Each row of a before or after table is a point. The points were changed in one or more steps. Then noise was added and the rows were shuffled. The steps act on how far a point lies along the listed directions, d1 being the first. Name the steps. A step turns or swaps two directions, mirrors them in a line or flattens them onto one, adds a multiple of one to another, or multiplies one. Angles are multiples of 10 degrees, from the lower direction toward the higher: turns from -170 to 170, lines from 10 to 170 but not 90. Use the fewest steps. Two steps may share a direction if one is a turn and the other turns, adds or multiplies; they go together, in the order done. Otherwise the lowest direction goes first.

Directions:
(1): [31 -4 43]
(2): [-14 -51   5]
(3): [ 41 -14 -30]
Before (13 x 3):
[[ -9 -19 -52]
 [  3   4  17]
 [ 70 -17 -16]
 [-26 -35 -35]
 [ 51 -30 -19]
 [-22  -3 -26]
 [ 10 -35  36]
 [-13   2 -20]
 [-10 -21  18]
 [ 19 -26 -36]
 [ 21  23  27]
 [-40 -25 -13]
 [ 68  10   4]]
After (13 x 3):
[[ 48  57  13]
 [ 21  23 -39]
 [ 51  36  -9]
 [  6  -2  19]
 [-24  -8 -38]
 [ 18 -25  -4]
 [-10 -25 -46]
 [-13  13 -61]
 [ 34  51  43]
 [ -7 -14 -67]
 [  5   7  50]
 [-18   4 -33]
 [ 47 -29  22]]
Steps: multiply d1 by 1.3; turn d2 and d3 by 70 degrees

Directions:
(1): [-50   6 -21 -61 -20  14  -7  11]
(2): [-47  14  27  39 -15  -1  33  40]
(3): [-29  -3  37 -12  70   0 -13  -9]
(4): [ -6 -69 -18  12   6   1 -25  40]
(5): [ 28  10  54 -25 -23  -4 -34  36]
Before (12 x 8):
[[-19 -30 -10  27  42  -7  -3  -6]
 [ -9 -15  -6   9  41  -6  15 -28]
 [-37  34  -2 -38  14  -1  17 -12]
 [ 14 -29  -1   5  23  16 -18  15]
 [-34  -8  11 -12  29   2 -10  11]
 [ -3  -8  -4  -9  14  -5  -4  13]
 [-20 -26 -41  12  19   2  27 -15]
 [ 36  -5 -32  10 -53   1  -1   8]
 [-46 -18  35  41  26 -12   8  46]
 [-14 -22   6 -10   8  17  -3  -9]
 [ 28  -7 -18  13 -20   2   8  -3]
 [ -7 -13 -10   5  24 -12 -22   4]]
After (12 x 8):
[[-15   1 -17   6 -41   3  11  24]
 [  4  18  27 -23  58   0 -18 -31]
 [ 41   6 -13  -7  -4  16  -7 -13]
 [  4 -12  -8 -10 -21  18   3 -15]
 [-74  31  40  94 -64 -13  72  85]
 [  6  -2 -33  33 -20  -8  20 -11]
 [ 17   5 -27   1  -9 -11 -14 -10]
 [-15  -5 -39   8  14   1  35 -27]
 [  8   5 -12 -11  -6  -6   3   7]
 [-30 -13 -30 -19 -19   0  10  25]
 [ 19 -23 -40  13  -9  -5  15 -23]
 [ 15   2   9  -7  38   1  -4 -25]]
Steps: multiply d2 by 2.5; multiply d4 by 0.4; turn d3 and d4 by 160 degrees

Directions:
(1): [ -3 -38 -46  55   0 -11  46  25  19 -19  12]
(2): [ 31 -18 -17 -34 -32  23  34 -49 -10  -1  49]
(3): [ -8  34 -15 -31 -52 -16  -2  58  -6 -33  21]
(4): [ -4  28  -2  46 -43  52 -29 -22  36 -15  -3]
(5): [-29 -49  -8 -36   3  40 -23  32  39  27  12]
Before (8 x 11):
[[ 13 -16 -14  17  36 -54  49  27 -39 -21 -20]
 [-22   2   4 -25 -17  40 -30  75  30  -2   0]
 [-26   8  -7   1  37 -16 -17  42  12  16 -20]
 [-30 -26   6 -95   7  13 -20  21   1  29  20]
 [ 15   0  -5 -58 -59  65 -14 -38  14  -7  44]
 [ 10  39  31 -49 -47  19 -37 -40 -30   8  10]
 [-30 -44  -3 -34  63 -15 -11  30  -6  31 -13]
 [-11 -13   9 -32   9  19 -25  10  21  48   0]]
After (8 x 11):
[[-23  23 -16 -22  -2  -6 -18  54  13   2   2]
 [-22   7  14  29   4  49 -40  48  42   3 -28]
 [  9  33  44   9  -5  18 -41 -68 -24  20 -27]
 [-39 -16  23 -48  15  50 -54 -11  29  40  -9]
 [ -7  10   4 -22 -26  35 -30   5  28  31  10]
 [  3 -31 -11 -36  35 -46  36  47 -37  -6  -7]
 [-30 -19 -13 -72  -4  17 -28  44   5  11  20]
 [ 12 -11  18  35  13  64 -24 -86  26  16 -17]]
Steps: turn d1 and d4 by -20 degrees; turn d4 and d5 by -30 degrees; mirror d2 and d3 in the line at 150 degrees

Directions:
(1): [-37 -49 -24  16 -48  23 -38  39 -31  11 -15 -54 -11  34   3 -28  12   0]
(2): [  6 -27 -39   0 -46 -67  16 -49  -5 -19  -1  -2   3   8 -40 -10 -54 -10]
(3): [  3   3   6   7  16  45 -12 -19  18  30 -63 -14 -14 -33 -45 -13 -31 -64]
(4): [ 39 -73  46  19 -38   5  -2   5  41 -10 -20  10  43 -32   9  18  14  14]
Before (11 x 18):
[[ -9 -11   9  -1  -1  11 -12  13 -16  -4  -3  -5 -12  -7  15   2  30   9]
 [ -2 -27 -10   9 -32 -13   1   5  -7 -11  -4 -20  17  12   8  -2   1   8]
 [ -6 -39   1  17 -30  -6  -6  -5   8   0 -15 -15  11  -5  -4  -3  11   9]
 [ 33 -23  14   3 -10   2   1  -3  30  -8 -23   0  20 -38 -20  16   0  -8]
 [ 28 -35  29  11 -15  -4   1  -6  33  -2 -27  15  18 -44 -11   4  -2 -14]
 [  8  -5  -8  -3  11 -14   5   0  15  -6  -2  13   1  -8 -15   0   8  -1]
 [ 20  -9  -5   2 -18   0   7 -15   6   1 -15   5   1 -12 -13  19 -15 -12]
 [-33 -17  14  15  -7  81 -46  56 -11  24  -9 -38  -2  12  42 -17  46  10]
 [ 61 -95  80  22 -31   8  -1  23  53 -11 -25  17  62 -51  12  26  30  24]
 [  2 -17   2  12 -25 -12   4  -1   1  -2  -2  -5  12  -6   4   5  -8   3]
 [  3  -8   4  -1  -5 -24   3  -8   8  -5   1   3  11 -12   0  -6  10   0]]
After (11 x 18):
[[  2 -20  15   9  -9  21  -3  21   7  -2 -10 -15  20  -3  23   7  21   6]
 [  2 -21   8   1  -9   2  -7 -13  -6  -3 -27  -2  -8 -22 -10   3   3 -12]
 [-14 -31   7  16 -23   5 -12  10   3   3  -6 -18   7   1  11   0  26  20]
 [ -7   2 -19  -5  14  -7  -3  13   0  -3   5   0  -9   6  -9  -8  16   1]
 [ 27 -67  11  20 -50   5  -7 -41  39   4 -49  -4  31 -42 -32  -8 -40 -29]
 [-15 -12 -35  -3 -26 -11 -14  25 -25  -8   9 -34  -6  19  -6  -7   9  13]
 [  1   3 -19  -3 -18  -1   1  12 -18  -6  15  -5  -6  18  12  15   8  15]
 [-31 -22 -29   5 -33 -16 -18  26 -29  -3   9 -26 -15  21   6 -23   9   6]
 [-50 -69 -34  19 -59  25 -50  56 -50  20 -29 -82 -18  40 -16 -48   5 -10]
 [-10  -5   6  11 -14  12  -6  19  -7   6   2 -12   5   0  17   5   9   8]
 [-14   7   0  -4   6  -4 -10  12  -5   5   3  -9  -1  -1   8 -11  22  -5]]
Steps: swap d1 and d4; turn d2 and d3 by -130 degrees
